Each row of a before or after table is a point. The points were changed in one or more steps. Then noise was added and the rows were shuffled. The steps act on how far a point lies along the listed directions, d1 being the first. Write out the steps. A step turns or swaps two directions, mirrors them in a line or flattens them onto one, adds a multiple of one to another, or multiplies one. Angles are multiples of 10 degrees, from the lower direction toward the higher: turns from -170 to 170, lines from 10 to 170 but not 90. Use the fewest steps. Two steps may share a direction if one is a turn and the other turns, adds or multiplies; they go together, in the order done. Otherwise the lowest direction goes first.

Directions:
(1): [-48 -13]
(2): [ 13 -48]
Before:
[[-45   5]
 [  0   3]
 [ 17  -1]
 [-54  54]
 [-55  48]
 [  9 -13]
 [-49 -15]
 [-35  49]]
After:
[[ -9  -1]
 [-53 -47]
 [ -2  15]
 [ 17 -53]
 [ -2 -48]
 [-51 -54]
 [  8   2]
 [-48 -34]]
Steps: turn d1 and d2 by 90 degrees

Directions:
(1): [-10 -49  14 -22 -13  67 -47  -1]
(2): [-19 -57  13  50  28 -31  -6 -44]
(3): [-31 -21  12  28 -35 -27 -12  75]
(4): [ 81 -24 -14  17 -44 -15 -13  -5]
Before:
[[  53    4  -19   17   12  -48   14    3]
 [  35  -37  -34   48   43  -19  -13 -121]
 [ -92    7    8  -26    2   52  -11   28]
 [ -43   10    5    4  -23   26   24   69]
 [ -44   28   14  -23   34   23    4   -7]
 [  70    2  -20    6   25   10   32 -104]
 [ -48  -12   22  -26   20   24  -28   -3]
 [ -61   20    6  -30   11   -2   21  -15]
 [ -27    5    5  -39    0   45  -27   32]]
After:
[[-38  16  -2  37  -9 -25  48  54]
 [-26 -16   6 -15   8  22 -28  15]
 [ 41  10 -21  11  19 -38  14   9]
 [-36   9  17 -21  25  28  -5  -7]
 [-44   7   6 -28   0   0  12 -19]
 [-30 -13  21 -25  12  23 -27  -2]
 [-75  -2   6  -3  -4  24   0  14]
 [ 39 -20 -27 -29   6  77 -51 -75]
 [ 53 -33  -3 -38   7 107 -21 -88]]
Steps: add -1 times d3 to d1; multiply d2 by 0; multiply d4 by 0.7

Directions:
(1): [-20  45  33  -9  51  50 -12 -76  11   0   8 -13]
(2): [-40  20 -29  45  -1   9 -40  20 -32 -14 -38 -73]
(3): [-16 -89  13  26  49  29   8   6 -31 -15  37  -7]
(4): [-60  31 -18  -7 -47  11  39  -4 -39 -15  66   9]
(5): [ -2  44  30 -31  52  11  -5  88  -9  12  23   0]
Before (14 x 12):
[[ -7 -29 -25  22 -20  -2  23   6 -25  -5  22   2]
 [  2 -46 -10  13 -21 -17  10  -2 -10 -20  20  13]
 [ 33  52  16 -44  38  -1 -23  29  23  18 -22 -13]
 [-20 -41  13  26  44  42   4 -83 -12 -11  -9 -24]
 [ -6 -22   5  12  -7 -11  14 -16 -18  -4  18   5]
 [-33  82   7  -2  12  32  -7 -36   2 -13  -8 -37]
 [-29  57  -3 -22  -8  -4   8 121 -29   9  29  -6]
 [  0  -9 -34  -5 -52 -31  42  29  -7   1  34  30]
 [ 12  16 -27  -8 -33 -17  -6  69  -5  14 -34   5]
 [ 25   2   2  15  17  10 -10 -37  15 -16 -41 -30]
 [  2  79  21 -29  10 -12 -12   9  17   2  -1 -20]
 [-15 -25 -16  21 -38  -3  22 -25  -5  -7  26   6]
 [ -1  29  16  -1  22  24 -15  20  -8  -8 -19 -14]
 [ -6 -20 -18   9 -16 -18   3  44 -12  14  10  12]]
After (14 x 12):
[[ 10  11   9  -4  12  22  10 -45   6   4  16  18]
 [ -3 -39  -4  26  -8   7  -2  22 -28 -15 -13 -11]
 [ 19  21  16  -7   2   3   2 -40  38  12   5  20]
 [ 33 -39 -16  48  12 -13 -19   9  18 -14 -69 -35]
 [ -6  -4 -11  24  14 -16 -30  35 -12 -19 -26 -64]
 [-31  16   4  -9  17  21   2 -28  -7  10  32   8]
 [  9  24  20 -22   0   0  11 -29  16  -5  22  29]
 [-17  -9 -29   5   1  -5 -10  65 -39 -10  -3 -48]
 [-57  -7  20  33  78  71 -24  -9 -36 -12  16 -63]
 [ 58 -59   1  -7 -23 -36  31  -8  28  14 -30  48]
 [-17  69   4 -12  37  36   4 -40  12   9  18  -5]
 [ 17  10  25 -10  10 -15   8 -29   0   7   3  14]
 [ 24 -14 -26  13 -45 -19  22  10   1 -23 -16   0]
 [-55  31 -19  12  -9  42  -3 -16 -36 -10   7 -28]]
Steps: turn d1 and d4 by -130 degrees; turn d2 and d5 by -60 degrees; turn d2 and d3 by 60 degrees

Directions:
(1): [ 18  49 -35   9  15 -57   2  20  38  22  16 -43   7  21  -7   7  98 -13
 -51  10]
(2): [ 81 -17 -13 -41  31  23  41 -19  -4 -51 -30 -52  19 -19  35 -51  13 -18
   7 -38]
(3): [-14 -10  52  -9 -36  24  15 -12   3 -17 -75  50  19 -35  30  32  55 -13
 -66  13]
Before, 9 rows:
[[-47   9  10  18 -18   6 -19  15   9  16   9  27 -17  -5  -7  29  18  21
  -26  37]
 [-35   8   7   9 -21  -2 -10  10  21  10   2  37  -1   9 -11  30   1  19
  -17  15]
 [ -4  45  21  -1 -22  -7  13 -13  15   2 -38  12  23  -8  16   8  58 -23
  -72  16]
 [ -5 -33   0   1  -5  38 -10  -7 -35 -13   5  20  -5   1   8 -10 -79  19
   58  -7]
 [-20 -12  27  15 -24  13  -7  -7  -3  -4 -11  25   7  -8   3  17  -6   2
    1  -9]
 [ 22  11  42 -15 -15  16  20 -16   8 -27 -59   7  20 -27  39  13  80 -30
  -68 -13]
 [-14 -14  35 -19 -33  37  14 -14  -2 -21 -53  26   6 -25  22  32  42 -28
  -29   3]
 [ 12  40 -30   2  26 -42  -2  15  23  -7  32 -53 -19  32  -7 -19  43  -3
   -4   6]
 [ -7  50 -29  21  31 -48 -15   5  23  25  43 -36   4  42 -18  25  32  -9
   11  18]]
After, 9 rows:
[[  10   57   12   -2  -12  -18   20  -10   23    0  -35   -8   28   -7
    19    2   81  -29  -79   12]
 [   6   24   43   -4  -17    4   13  -12   11  -16  -51   15   22  -22
    34   24   97  -31  -80   -7]
 [   3   58  -39    8   31  -65  -12   23   40   11   39  -58  -19   43
   -11   -6   76    1  -21   15]
 [  -1    4   -6   -2   -1   15    2    4    7   -8    2   -7   -7  -12
    11   -2   21   11  -16   17]
 [  -5  -23   33    7  -19   26    1  -10  -11  -17  -17   19   11  -11
     5    9  -19    0   11  -20]
 [  -4    5   -8   -8   -7    4    7   -1   16  -10   -6   13    5    3
     0    4    5   11   -9    2]
 [ -16  -51   15    1  -14   63  -12  -14  -54  -20    3   43  -12   -9
    11  -12 -120   24   76  -12]
 [  -8  -17   33  -19  -28   38   15  -16   -4  -25  -53   25    8  -27
    29   29   38  -28  -31   -2]
 [  11   66  -41   21   38  -67   -8   10   36   25   44  -61   11   51
   -12   15   66  -18   -7   15]]
Steps: multiply d1 by 1.6; flatten d2 and d3 onto the line at 80 degrees

Directions:
(1): [-20  64  38 -15 -12  -9  21 -52 -28  78 -28  13  13 -51 -37 -50  -3  44
  17  18 -56 -68  18 -42 -17  -5 -64  26 -28  37 -14 -37 -37 -19  62 -11
 -10 -25  45 -65 -18  33 -15   0  -7   7  67  20 -18  32 -45   3   0 -14
  -6 -32  -8 -14  44  28  74   1  43 -20]
(2): [-34 -11   4  13  28  31 -56 -43  40 -57  52   6 -50  -5 -50  46 -12  16
  17  13 -30 -20  18 -27 -48  59 -13   0 -30  -2   2 -45   0 -17 -14   3
 -26  -6 114  96   4  64 -16 -20   5   0 -21 -53   1 -17   8  45  23 -70
 -27   0  27   2  37 -39 -20 -10  -8 -28]
(3): [-44 -20  16 -67  12 -42 -36  43  21   8 -24  17  -9 -43 -13   6  31 -55
  96 -31  14  13 -44  -5 -28 -22  -8 -65 -31 -48  25  31 -28 -31  53 -11
  34 -27   7  13 -48 -13 -16  11 -82 -46  19 -29  68  -7  39 -66  12  15
 -29  23 -25 -20  57 -22   8 -25  -6   4]
Before:
[[-59  19  21 -22  29 -10 -24 -45 -23  42  -4   5 -15 -52 -87  -3   8  28
   60   6 -66 -67  18 -65 -70  11 -49 -18 -66  19  -1 -43 -45 -45  77  10
   -6 -30 114  26 -15  51 -31 -28 -25 -10  37 -26  -3  16   1   6  46 -48
  -43 -11 -22 -13  90 -11  27  -3  -5 -26]
 [-39  17  31 -42   4 -45 -34  11  11  51 -35  22  -8 -56 -51  -8  21 -24
   72 -17 -20 -27 -39 -30 -29 -21 -27  11 -31 -21 -16  -8 -27  -3  39 -16
   17 -22  27 -16 -45  17 -17  -9 -54 -31  45 -15  39   7  -5 -17  23 -12
  -35 -17 -18 -21  60   0  53   3  36   8]
 [  1 -66 -15   0  12 -10  -9  28  -6 -43  -3  -1   3  15  42  21  14 -35
    2  -8  58  58  -8  49  19  -3  52 -28  24 -38  15  25  13  27 -38  -4
    2  19 -59  36  -6 -27  -4  -4   1 -40 -20 -13   5 -15  43 -12  -9   4
   18  15 -39  -5 -19  -9 -31  28 -28  13]
 [ -9 -21   1  12  27   5 -23  30  19 -63  33  15 -35  -8  -8  30 -12 -14
   34 -15  13  11  24  -5 -26  23  31   5 -15 -40  13 -20  15   0   4  -2
   -1  10  32  43  -4  20 -21   2 -20  -9 -36 -20  26 -16  42 -20  20 -11
  -12  38   8  -4  28 -10 -25  -8 -32 -31]
 [ 44  69  18  23 -28  25  55 -61 -66  30  -3 -19  32 -26 -13 -42 -17  62
  -49  27 -46 -70  51 -51  15  -1 -57  55   0  61 -17 -54 -11 -16  35 -22
  -23  20 -11 -88  45  22  -3  -5  45  34  19  59 -66  15 -59  33 -23 -15
   13 -41  13   3 -25  45  66  41  34 -14]
 [ 55  21  -8  38 -43  17  73   8 -38  47 -16 -18  52  39  35 -41 -22  23
  -96   4  11 -14  23  40  59  -7  16  50  43  30 -37   5  11  54 -27 -18
   -8  27 -97 -90  19 -45  17  -2  54  19   9  54 -59  37 -45   6 -15  35
   49 -13  -6   4 -64  44  -3  35  23   7]
 [ 18 -32  -1  12   4 -17 -29  78  21 -51   2   2  -4  34  45  42  12 -36
   22  -4  64  51 -43  48  25 -30  38 -28  16 -44  11  26  35  -5 -42   9
    0  -3 -57  40   8 -33  30   7  -2  -4 -30 -16  27  -9  26 -10   5  17
   -5  -8 -20  17 -18 -26 -69  -9 -24  32]
 [ 28  78  22  53 -27  30  55 -85 -47  65 -26 -15  17 -17 -27 -44 -37  69
  -89  63 -77 -71  30  -9  34  10 -43  83   7  68 -19 -72  -4  20  10  19
  -48   1  21 -49  30  23 -10   3  42  39  20  46 -77  17 -73  52  -5 -25
   26 -60   5 -25   2  45  66  27  48   5]
 [-44   4   7 -55   9 -12 -19   5  -7  24  36   9  -8 -25 -37  12  14 -11
   44 -24 -16 -21  -6 -17 -36 -27   1   8 -23 -18  35   3 -26 -20  36  -6
  -13 -19  56   2  -5  16 -15 -13 -47  -6  35  -1   2  -2 -13   2  -3 -13
  -14  -9   5  -8  66   2  36  12   9 -23]]
After (9 x 64):
[[  64   -2  -24   61  -28   50   54   14  -25  -17   17  -25   35   73
    43   -1  -29   16 -124   10   29   16   35   60   63   15   44   58
    49   22  -33    9   36   57  -76  -11  -17   44  -86  -22   43  -40
    22   -8   81   19  -35   36  -64   15  -26   33   -6   19   51   -1
     9   13  -87   27  -52   32   -6   14]
 [  31   59   13   35  -19   39   46  -65  -52    9   13  -25   25  -23
   -14  -20  -22   63  -51   33  -50  -62   52  -51   -3   20  -56   52
     0   55  -19  -63   -3  -18   21  -14  -27   20   14  -53   56   33
    -5  -11   49   34    9   44  -55   12  -58   47  -20  -27   16  -38
    23    9  -25   30   62   46   30  -15]
 [  26  -40   -6   15    6  -13  -24   80   18  -60    8    3  -13   44
    52   45   10  -31   13   -3   73   61  -30   53   36  -39   46  -22
    25  -45   10   39   40   -2  -46   11   -2    0  -73   40   16  -32
    30    9    8   -5  -40  -19   29  -13   29   -7    4   25    2   -6
   -17   20  -26  -28  -78  -10  -25   34]
 [  21   75   16   49  -15   40   42  -99  -38   49  -11  -25    4  -20
   -44  -28  -42   73  -88   70  -75  -71   37  -20   19   27  -46   80
     1   73  -21  -89   -7   15    5   19  -56    2   59  -26   33   43
   -13   -4   39   36   13   31  -74   20  -63   69   -3  -45   22  -59
    11  -26   12   27   57   23   46   -4]
 [   4  -72  -16   10   16   -7   -6   33   -7  -51    1   -5    9   29
    55   22    8  -34  -13   -2   68   65   -3   50   21    0   63  -26
    31  -45   17   28   25   27  -50   -3   -7   21  -79   40    4  -28
    -1   -3   -1  -39  -26  -15    0  -20   51   -7  -17    8   23   17
   -35   -2  -31  -12  -39   26  -34   14]
 [ -52   20    8  -60    5  -19  -10   -6  -21   46   23    5    1  -31
   -35    1   19  -11   58  -28  -20  -27   -9  -21  -26  -40   -7    6
   -23  -18   35    5  -32  -23   50   -4   -7  -22   45  -21  -12    7
   -19  -15  -49   -5   49    7   -1    5  -25   -6   -6   -9  -17  -14
     6  -11   68    7   46    5   16  -26]
 [ -28   24   34  -43   -7  -53  -19   15    0   71  -56   15   11  -56
   -40  -24   23  -19   67  -16  -13  -32  -43  -23  -22  -32  -29    5
   -29  -13  -18    3  -33   -2   44  -14   20  -21    3  -41  -40    3
    -8   -3  -55  -24   48    0   40    9  -14  -28   18    7  -25  -19
   -22  -24   58   12   58    2   41   12]
 [ -71   54   35  -35   24  -22   -6  -51  -34   91  -31   14   -7  -83
   -97  -36    9   36   86    2  -83  -91   18  -78  -75   -4  -79  -20
   -77   29   -4  -46  -66  -56  113   -3    6  -51  118  -22  -33   51
   -39  -13  -43  -12   71  -12   -7   26  -18  -19   45  -37  -45  -21
   -32  -13  112    0   65    3   16  -25]
 [ -18   -5   16    2   22   -8  -19   27    6  -35   16   21  -27  -27
   -11   11   -9  -13   48  -15    5   -5   28  -24  -27   14   15    6
   -25  -36    9  -26   -1   -8   30   -8   -1   -3   38   18  -16   19
   -33    4  -25  -17  -16  -14   29   -6   34  -32   21   -1  -11   37
    -3   -6   43    0   -3  -12  -20  -35]]
Steps: add 0.7 times d2 to d1; turn d2 and d3 by 20 degrees
